Rows are points. Examples show where two turns around zero, p and q, send a point. Where does a point land after both, in the order given? Backwards means that the second turn is done in reverse. Each puzzle has new turns, and all numbers are rounded.

Turn p:
[-0.9 -0.7] -> [ 0.1 -1.1]
[-1.8  3.4] -> [-3.8  0.3]
[ 2.7 -2.8] -> [3.8 0.8]
Turn q:
[-1.0  0.3] -> [-1.0 -0.2]
[ 3.5 -1.3] -> [3.7 0.5]
[-3.0 -1.0] -> [-2.2 -2.3]
[3.8 1.4] -> [2.7 3.0]
[-3.2  0.6] -> [-3.1 -1.0]
Where do these land?
p, then q: [2.3 0.3] -> [-0.1  2.3]
p, then q: [-3.3 -0.3] -> [ 0.0 -3.3]
q, then p: [-3.9  1.7] -> [-2.0 -3.8]
p, then q: [ 3.9 -0.5] -> [0.8 3.8]
p, then q: [ 1.0 -1.1] -> [1.2 0.9]

Turn p:
[ 1.4 -2.5  1.4] -> [ 1.6 -0.4  2.7]
[-0.1 -0.7 -2.7] -> [ 1.8 -0.8 -2.0]
[2.5 2.1 3.7] -> [-1.9  3.6  2.8]
[-3.7  1.2 -2.4] -> [-1.5 -2.3 -3.7]
Turn q:
[0.3 1.5 2.6] -> [-1.3  0.8  2.6]
[ 1.8 -3.3 -2.4] -> [ 3.8 -1.6 -1.6]
[ 3.7  1.7 -0.8] -> [2.5 3.2 0.9]
[-0.7 -0.5  2.9] -> [-1.3 -1.4  2.3]
[-2.5 -1.7 -3.9] -> [ 0.1 -1.6 -4.7]
[-2.4  2.3  1.7] -> [-3.6  0.7  0.7]
Where do these land?
q, then p: [-3.0  2.4  1.9] -> [-3.1 -2.8 -0.9]
p, then q: [ 2.0 -4.2 -2.8] -> [4.9 0.8 2.3]
p, then q backwards: [-1.2  1.0  1.8] -> [-1.6  1.0  1.4]
q, then p: [ 3.3 -2.1 -0.6] -> [2.1 2.8 1.9]
q, then p: [-1.1  2.9 -0.3] -> [-2.3 -0.3 -2.1]

Turn p:
[-0.8 -1.1  0.8 -3.2 -4.1 -2.2] -> [-3.3 -2.6  1.1 -3.2 -0.8 -2.2]
[ 3.6 -2.7  3.9  3.7 -5.3 -1.2] -> [ 3.7 -3.9 -0.1 -0.5 -3.5 -6.1]
[-1.7 -2.7 -3.8 -3.1 -0.8 -1.9] -> [-5.4 -1.7 -2.0 -0.1  1.6  0.1]
[-0.4  1.8  0.6  2.2 -0.5  2.6] -> [ 2.5  0.3  0.1  0.2 -2.3  2.0]
[-0.4  3.9  0.4 -0.7  2.9  1.8] -> [ 1.6  3.3  1.4 -0.8  1.0  3.3]
[ 2.1 -1.4 -1.8 -2.4  1.5  0.7] -> [-0.2 -1.2 -1.2 -0.2  3.8  0.6]
[-0.4  2.4 -0.9  2.1  2.7 -0.6] -> [ 0.9  3.9 -0.9  1.2 -0.2  0.9]
[-1.9 -0.2  0.8  1.4  3.6  0.8] -> [0.3 1.9 1.5 3.4 0.4 1.4]
Turn q:
[ 0.9 -1.5 -1.3 -3.5 -3.4 -2.4] -> [ 3.3 -0.4  1.6 -1.4 -3.3 -2.7]
[-1.9 -1.1 -4.8  2.6 -0.3  3.7] -> [-0.2  2.4 -5.4  2.4 -2.3  1.8]
[ 1.9 -2.8  2.4 -1.8  2.4 -1.5] -> [ 0.7 -4.3  2.1 -1.5  0.3  1.6]
[-0.6  2.1  1.6  5.0  1.5 -0.2] -> [-1.2  1.0 -0.9  2.4  5.0  0.6]
[ 3.3 -0.6 -2.0  0.1  1.2  4.0] -> [ 0.5  1.8 -0.9 -1.1 -1.5  5.0]
[-1.7  2.6  0.7 -1.2  0.3 -2.3] -> [-1.4  0.0  0.4 -1.6  1.4 -3.2]
[-2.0  1.3  3.4 -1.2 -1.7 -1.4] -> [-1.8 -0.5  3.0  0.8  0.4 -3.2]
Where do these land?
p, then q backwards: [-0.9  2.3  0.0  1.5 -2.8 -0.8] -> [-0.2 -0.2 -2.3 -3.0 -0.9  1.2]
q, then p: [-1.6  0.8  0.7  1.2  2.2 -0.5] -> [-1.7  0.9 -0.1  2.3  0.7  0.9]
p, then q backwards: [ 5.4  0.8  6.5  2.3  2.8 -3.8] -> [ 1.3  3.2 -0.1  0.6 -6.7 -6.5]
p, then q backwards: [-2.4 -0.2 -0.2 -2.5 -3.5  3.3] -> [ 1.2 -2.7  1.6 -3.1  3.3  1.7]
q, then p backwards: [ 0.3 -0.1 -2.6 -0.7 -0.7  3.9] -> [-2.4  2.9 -1.9  2.1 -0.5  0.2]
q, then p backwards: [-2.1 -3.6 -2.1  2.3  1.8 -2.3] -> [ 2.9 -3.5 -2.7  2.0 -1.2  1.6]
p, then q: [-1.6 -0.3 -2.3 -1.6  0.9 -0.6] -> [-2.5  0.1 -2.2  0.6 -0.4 -0.5]
q, then p backwards: [ 3.0  0.4  0.0 -2.6 -0.6  0.7] -> [-0.7  3.1  2.0 -0.8 -1.1  1.1]

Turn p:
[ 1.2  2.2  0.8 -1.0  0.7  0.2  2.1 -8.0 -1.2] -> [-2.8 -2.2  2.3 -1.1 -3.2 -2.5 -0.7 -6.5  0.3]
[ 1.0 -2.3  1.9 -1.9 -2.7 -1.2 -1.6  2.3  2.8] -> [ 2.2 -2.1  2.6  0.0  1.8 -0.6  0.5  4.2 -0.4]
[ 1.3  2.4 -1.6 -1.1 -0.9  0.8  0.0  1.9 -1.2] -> [-0.5  2.5 -0.5 -1.3 -0.7 -0.9 -1.1  1.2 -2.3]
[ 1.2 -1.2  1.0 -1.5 -0.6  1.5  2.6 -1.4 -2.2] -> [ 1.1 -0.1  0.1 -2.3 -1.2 -2.2  2.4 -1.9 -0.3]
[ -2.1  -0.4  -2.4   3.9   1.5  -0.3 -11.1   0.1   2.4] -> [-3.3 -2.0  0.1  1.0  6.9  8.4 -4.6  1.2 -0.7]
[-1.4 -2.3 -1.9  0.4 -4.9  0.1  0.1 -1.2 -1.9] -> [ 3.1 -2.7 -1.0 -2.5 -2.4  2.4  0.0 -0.1 -2.1]
[-2.1  0.8  2.1 -1.7  2.3 -0.3  0.9  1.1  2.0] -> [-1.8  0.0 -0.2  1.0  0.1 -1.8  0.5  2.1  3.4]
[ 1.0 -3.4 -3.7 -1.6  1.0  0.4  0.1  2.8  1.3] -> [ 4.3  1.6 -1.4 -1.2  2.9 -0.6 -2.0  1.1  1.1]
[-0.7  2.0  1.9  5.8  1.8  3.4 -0.2  2.5 -1.7] -> [-2.6  4.6 -0.8  1.7 -0.1  4.4  3.9 -0.5  0.0]
[ 1.2 -1.1 -1.3 -1.0 -1.5 -2.1  2.6 -1.5  3.0] -> [ 3.3 -1.3  2.0  1.2 -1.7 -1.9 -2.1 -0.4  0.9]
[-1.2  2.3  1.9 -1.7  0.9 -0.8  3.2 -0.3 -0.6] -> [-1.8  0.1 -0.8  0.7 -2.8 -3.2  1.1  0.3  1.3]
[ 0.7  1.0  1.4  1.4  2.5 -1.7  1.2  1.7 -2.8] -> [-1.3  1.6 -2.4  2.7  0.5 -1.4  2.2 -0.7 -1.3]
Turn q:
[ 2.3  3.2  0.4 -2.6  0.4 -3.5  2.3 -2.2 -1.2] -> [ 4.1 -4.0 -1.9 -0.9 -0.8 -1.4  2.3  0.8  0.6]
[ 1.8  1.0  2.7 -1.4  4.8 -4.1  2.2 -2.8 -4.1] -> [ 4.1 -6.3 -1.1 -0.8  1.7 -2.4 -0.6  1.3 -3.7]
[ 2.9  3.7  1.1  0.4  4.8 -1.7  4.3 -1.5 -0.5] -> [ 5.6 -3.2  1.8  0.8  1.9 -1.4  2.7  2.6 -2.2]
[-3.4  1.1 -1.4  1.5 -1.5  1.4 -0.9  3.4 -1.6] -> [-3.2  3.8  0.0 -1.1  0.1 -2.9  0.2  1.2  0.4]
[-1.1 -2.1  0.3  0.8 -0.1  1.5  1.6  1.9 -0.6] -> [-2.5  1.0 -0.2  0.8  1.0  0.9 -0.2  2.0 -1.2]
[-1.4 -2.3 -3.7 -0.2 -2.7  2.5 -0.3 -2.1  1.2] -> [-1.6  3.2 -2.8  0.8  0.9  2.6  1.1 -3.1  0.9]
[-4.1 -2.2 -1.2 -0.7 -1.4  1.2 -2.6  1.9  4.1] -> [-3.4  3.2  0.9 -1.3  1.6  2.1 -2.2 -1.2  4.1]
[-0.4 -1.1 -1.3  2.7 -1.8  0.6 -4.1 -2.0  2.2] -> [-1.5  1.8  1.4  1.3 -0.8  0.3 -0.9 -5.2  1.2]
[ 1.7 -2.4  1.1  1.8 -3.8 -2.0 -0.9 -0.5  2.6] -> [-2.5 -2.1  0.8  3.0 -2.5  1.6  0.0 -2.1  2.5]
[ 1.2  2.9  4.6 -1.9  2.1  1.7  1.4  0.1 -2.6] -> [ 2.0 -1.9  1.5 -3.7 -1.5  0.0  0.8  3.0 -3.8]
[ 0.5 -1.9 -2.6 -0.6 -0.7  2.4 -3.0  3.8  0.6] -> [-1.0  4.7 -0.6  1.0 -1.5  0.8 -3.4  0.7  1.2]
Where do these land?
p, then q: [-0.6  1.4 -1.5  0.2  0.6 -3.5  0.6  2.1  0.6] -> [-0.8  1.8  0.8  2.3 -0.8 -3.1 -0.9 -0.9  0.6]
p, then q backwards: [-0.6  0.4  2.8  6.2 -3.6 -3.3 -1.0 -1.6  4.4] -> [ 6.1 -3.0  3.5  3.2  0.0  0.1  2.1 -0.1  4.5]
q, then p: [-0.4  2.2 -3.7 -3.6 -3.0  1.2  2.8  0.6  0.2] -> [ 2.1  4.3  0.6 -0.2 -2.9 -1.9 -3.7  1.2  0.8]
p, then q: [ 2.7  1.5 -3.0 -1.9 -0.5 -0.5 -2.7 -0.5 -1.3] -> [ 1.1 -0.4 -1.7 -2.6 -0.6 -2.5 -3.2 -1.3 -1.6]
q, then p: [-3.9 -0.1 -0.6  0.7 -0.8  4.8  1.2  2.9  5.9] -> [-5.4  3.5  1.7 -0.2 -2.3 -0.8  1.3  2.9  4.9]
p, then q backwards: [ 0.2  0.0 -0.1  1.0  3.4  0.8  0.6 -1.4 -0.4] -> [-1.6 -0.7 -2.2  1.1 -1.4 -0.4 -1.2 -1.3  1.2]
p, then q: [ 0.7 -0.7  3.5  1.3  2.5  0.2  0.7  1.1 -6.2] -> [ 1.1 -0.6 -3.4  1.1  4.8 -1.6  4.3  1.2 -1.1]
p, then q: [-0.8  0.1  3.7 -2.8 -2.6 -0.2 -2.4 -3.8 -1.1] -> [-3.9 -2.7 -2.9 -1.3  2.0  2.7 -2.3  1.2 -0.5]
q, then p: [ 3.6 -3.0 -0.2 -1.4  4.4  1.8  0.7  1.1  0.4] -> [-1.2  3.7  0.3 -1.3  3.5  2.5  1.8 -0.4 -3.1]
p, then q backwards: [-0.8 -1.9 -0.9  0.3 -0.5 -1.3 -0.5 -0.6 -2.4] -> [ 0.6 -0.8 -0.1 -1.4  0.2 -0.7  0.8 -2.6 -1.5]
